Each wall is flat, endless, passes through zero and stands at right angles to its row. A trip goes straight from one point to another. Which walls does it cross, in order?

Walls:
(1): [-1.73  2.55  3.69]
(2): [ 0.76  0.75 -0.73]
(3): [-0.83  0.65  0.94]
(4): [-0.38  1.01 -4.82]
Trips:
[ 0.07 -2.22 -1.37] to [ 0.36  0.01 -1.73] -> 2
[-0.18  0.80 -1.52] to [ 2.80 -4.65  0.57] -> 2, 4
[ 2.16  1.60 -1.46] to [ 3.31  0.59 -1.11] -> none
[ 0.41  0.14 -2.76] to [ 2.51  1.08 -1.56] -> none
[ 0.45 -6.10  2.25] to [-1.30 -0.42  0.68] -> 3, 1

Walls:
(1): [-1.96 -0.67  0.08 -1.47 -3.34 -0.95 -0.28 -2.47]
(2): [-3.35 -0.23  0.22  2.83  2.17 -0.18 -1.88  2.17]
(3): [ 0.86  1.39  0.04 -0.04  3.41 -1.73 -1.08  0.21]
(4): [ 4.71  3.70 -0.92  0.47 -5.01 -0.41  3.07  2.22]
Trips:
[ 0.29  0.90 -0.69  2.38 -1.26  0.06 -1.02  1.82] to [ 2.05 -1.44  0.78  2.36  1.46  3.16 -0.26 -2.02] -> 4, 2
[-1.65 -0.85  2.90 -0.73  1.75  0.07 -2.88 -0.98] to [ 1.21 -1.56  0.69 -0.30  1.82  0.48  0.82 -1.47] -> 1, 2
[ 0.45  0.31  0.88 -2.45  1.48  0.64  3.34  2.96] to [ 1.59  3.38  1.94 -2.36  0.13  1.95  1.20  0.36] -> none
[-1.86 -1.41  4.52  1.45 -1.31  2.26  0.06 -0.65] to [-0.77 -3.19  1.70  1.21 -1.50 -3.11  1.22  0.39] -> none
[-0.41 -1.59  2.47 -3.03  2.43 -2.65 -3.53 -2.18] to [ 0.62  2.39 -0.67 -1.15 -1.67 -2.38  1.63  0.28] -> 2, 4
[ 0.31  0.11  0.61 -2.00  0.35  0.53 -2.64 -0.97] to [-5.45  1.59 -0.01  1.13  3.45 -0.38  2.01  1.48] -> 2, 1
[ 1.18 -1.47 -1.14 -2.69  1.18  0.65 -1.22  0.40] to [-0.74  2.17 -1.27  0.87  1.91  3.08  0.42 -2.90] -> 2

Walls:
(1): [-0.14  0.45  2.88  1.60 -3.42  1.86  0.72  0.18  0.21  0.41 -0.26]
(2): [-3.20 -1.72  1.03 -0.20 -0.24  1.29  1.73  1.84 -1.96  0.82  0.00]
(3): [ 3.77 -1.22 -0.92 -0.44  0.98 -2.57  1.52  0.77 -2.86 -1.74 -3.71]
(4): [ 2.03 -0.07  2.03 -0.97 -0.61 -1.06 -1.68 -1.32  2.31  0.98  1.38]
(5): [-2.16 -0.50  1.30  2.44 -0.82 -1.37  3.47 -0.28  2.41 -2.09  1.87]
(6): [-2.77 -0.21 -1.52  1.22 -0.19  1.36 -2.45 -7.57 -0.41 -3.52  0.37]
Trips:
[-3.36  0.46  2.03 -0.80  1.71 -2.20 -0.96  0.14 -1.09  2.78 -1.16] to [ 2.52 -1.94 -2.54 -0.29 -1.57 -1.06 -1.41  2.62 -0.77  0.29 -2.33] -> 3, 2
[-3.75  5.54  0.19  1.09 -3.34 -1.74  0.40  0.98  0.08 -1.36  0.11] to [-0.47 -0.82 -0.29  1.01  3.23 -1.22 -0.25  5.31  4.17  0.35 -0.51] -> 6, 1
[ 0.11  0.79 -3.19 -4.12  0.25 -1.29 -1.11 -2.10  2.15 -1.49 -0.22] to [-0.39  0.95 -1.45  1.94  2.17  0.88 -1.62  0.09  1.61  1.00 -0.49] -> 3, 4
[ 0.99  1.75 -1.36 -3.29 -0.19 -1.57  0.03 -1.20 -1.48  1.67 -0.32] to [-5.16  1.78  0.09  2.37 -1.28  0.99  0.53 -1.17 -1.76 -0.25 -0.83] -> 6, 4, 2, 3, 1, 5
[ 1.24  2.21  1.73  3.82  0.02  3.50 -2.68 -1.96 -0.03 -2.81 -1.55] to [-1.35 -0.33  2.95  1.38 -1.08 -0.45 -0.65  1.95  0.77  0.01 -0.46] -> 5, 2, 6
[-0.83 -1.70  1.49  0.08  1.74 -0.24  4.20  2.97  0.72  0.30  0.10] to [ 0.34 -0.15  0.51  2.10  1.26 -2.83  1.30 -0.62  1.25  0.67  1.80] -> 1, 4, 2, 3

Walls:
(1): [-1.93  0.80 -0.25  0.89  1.67 -0.80  0.39  3.47 -1.24 -1.00  0.77  1.02
 -1.92 -2.70]
(2): [-1.73 -0.65  3.29 -1.05 -0.74  1.10 -1.66  0.26  0.49 -1.28 -2.04  2.20
  0.36  4.01]
(3): [ 1.24 -3.29 -1.04 -2.71  1.44 -0.55  3.49 -0.75  2.55  3.21  3.65  0.10
  1.26  0.16]
(4): [-1.54  1.44  2.62 -0.51  3.24  0.42 -0.02  0.66  0.32  4.56 -1.31  0.50
  1.77  1.16]
(5): [-2.99 -0.46 -0.69 -1.46  0.86 -0.80 -3.05  3.72 -0.67 -1.83  4.13  1.14
  4.50 -2.63]
(6): [-0.41  0.64 -2.16 -0.83 -3.18 -1.07  4.32  0.37  0.15 -1.91 -0.34  2.00
 -3.02  2.53]
Trips:
[ 0.54  2.38  1.94  1.40  1.26  0.82  0.99  1.56  1.84  0.61 -1.77  0.07
 -2.66 -1.85] to [-0.28  1.74 -0.27  1.46 -0.95 -0.90  2.00  1.07  0.18  1.14  3.16  0.38
 -1.99  0.48] -> 6, 3, 4
[-0.69  0.92  4.75 -1.89  2.34 -0.83  0.23  0.60  3.52  0.93 -1.82  1.88
 -0.15 -0.06] to [ 0.22  3.95 -0.34 -0.25  1.57  1.13  0.35 -0.67  1.49  0.92  0.98  1.65
 -0.35  1.82] -> 1, 6
[-0.62 -0.33 -2.55  2.17 -0.86 -1.21  3.44  2.02 -1.60 -1.39  2.14  1.56
 -2.25 -1.10] to [ 1.34  1.90 -0.91 -2.56  1.80  0.53 -0.25  1.29  2.01  0.35  0.75 -2.40
  1.91 -3.63] -> 6, 4
[-0.49 -1.01 -1.77 -4.31 -0.82 -0.48 -0.34  0.85 -0.45  3.24  1.97  3.13
  0.63  2.42] to [ 2.30  1.96 -2.09  3.97  1.75  1.87 -0.74 -0.04 -4.87  0.63 -0.98 -1.83
  0.04 -0.77] -> 2, 6, 1, 3, 5, 4
[ 0.06 -1.86  0.43 -3.06  1.33 -0.44  2.30  2.92  0.47  0.46  0.54  1.12
 -0.02  0.70] to [ 1.98  3.64  1.50 -2.10  1.97  0.85 -0.19  1.55 -2.13  4.82 -0.56  0.25
  2.82  1.45] -> 6, 1

Walls:
(1): [ 0.28  0.42 -1.03 -1.75  0.78  0.15 -1.68  0.39  0.90 -0.82 -3.10  0.07
 -2.75  0.07  0.87  0.30  4.03  1.62  0.68  3.91]
(2): [ 1.73 -0.03  0.57  0.47  2.04  0.56 -1.80  1.42  0.91  0.11  1.49  0.30
  1.05  0.70  2.19 -2.31 -0.25 -1.76 -0.96 -1.11]
(3): [ 1.23  0.49 -2.52  0.81  2.10  0.15 -0.26 -1.67 -1.48  1.43  1.66  0.82
 -4.08 -3.15 -0.76 -0.32 -1.12  2.35  2.48  2.24]
(4): [-3.44  2.04 -1.57  3.06 -1.15  1.14  0.29 -0.16  0.50 -0.20 -2.41  1.46
  3.43  0.72  1.96 -0.48  0.32  0.85 -0.49 -1.22]
Trips:
[-2.74 -0.36  2.35  2.35  1.50 -2.22 -1.06  0.63  2.69  1.40  2.69  4.30
 -0.06 -1.18 -2.17 -2.44 -1.24 -0.42  0.03 -0.91] to [-1.07  3.47 -1.11  0.96 -2.48  2.02  3.36  1.27 -0.43 -0.31  0.21  2.56
 -1.90  0.58 -0.23  0.39 -0.77 -2.45  2.90 -0.78] -> 2
[-0.91 -4.93  0.68 -0.44  0.43  0.34 -2.23 -0.08  0.70  2.32  4.16 -0.89
 -0.08 -0.12 -3.20  0.48  1.00 -1.99 -0.34  1.09] to [ 3.11  2.51 -2.52  4.37 -0.57  1.54 -1.26 -2.06 -1.53  2.41  4.27  4.10
  0.81 -1.83  1.40  2.06 -0.50  0.44 -2.76  0.13] -> 4
[-1.69 -0.66 -2.86 -1.73  0.81  0.11 -0.65 -1.52 -1.14 -1.14  2.85  1.20
 -1.52 -1.83 -0.60 -0.85 -0.85  4.37  1.81 -0.16] to [-0.48 -1.75  1.62  0.11  0.29 -1.04 -0.84 -2.12 -0.70  0.61  0.18  2.44
  2.98 -1.94  1.75 -3.35 -2.34  0.20 -0.18 -0.81] -> 1, 4, 2, 3
[-0.01 -2.72 -0.07  0.16 -0.66 -0.58 -0.11 -0.85  0.14 -1.39 -1.29  0.30
 -2.00 -3.61 -1.50 -1.23  1.89  2.23 -4.31  2.40] to [ 0.32  1.93  2.16 -0.50  3.26  2.67 -2.54  0.29  1.87 -4.74  3.39  0.21
  1.51  1.46  0.41 -1.58 -0.80 -2.23 -0.50  1.29] -> 2, 3, 1
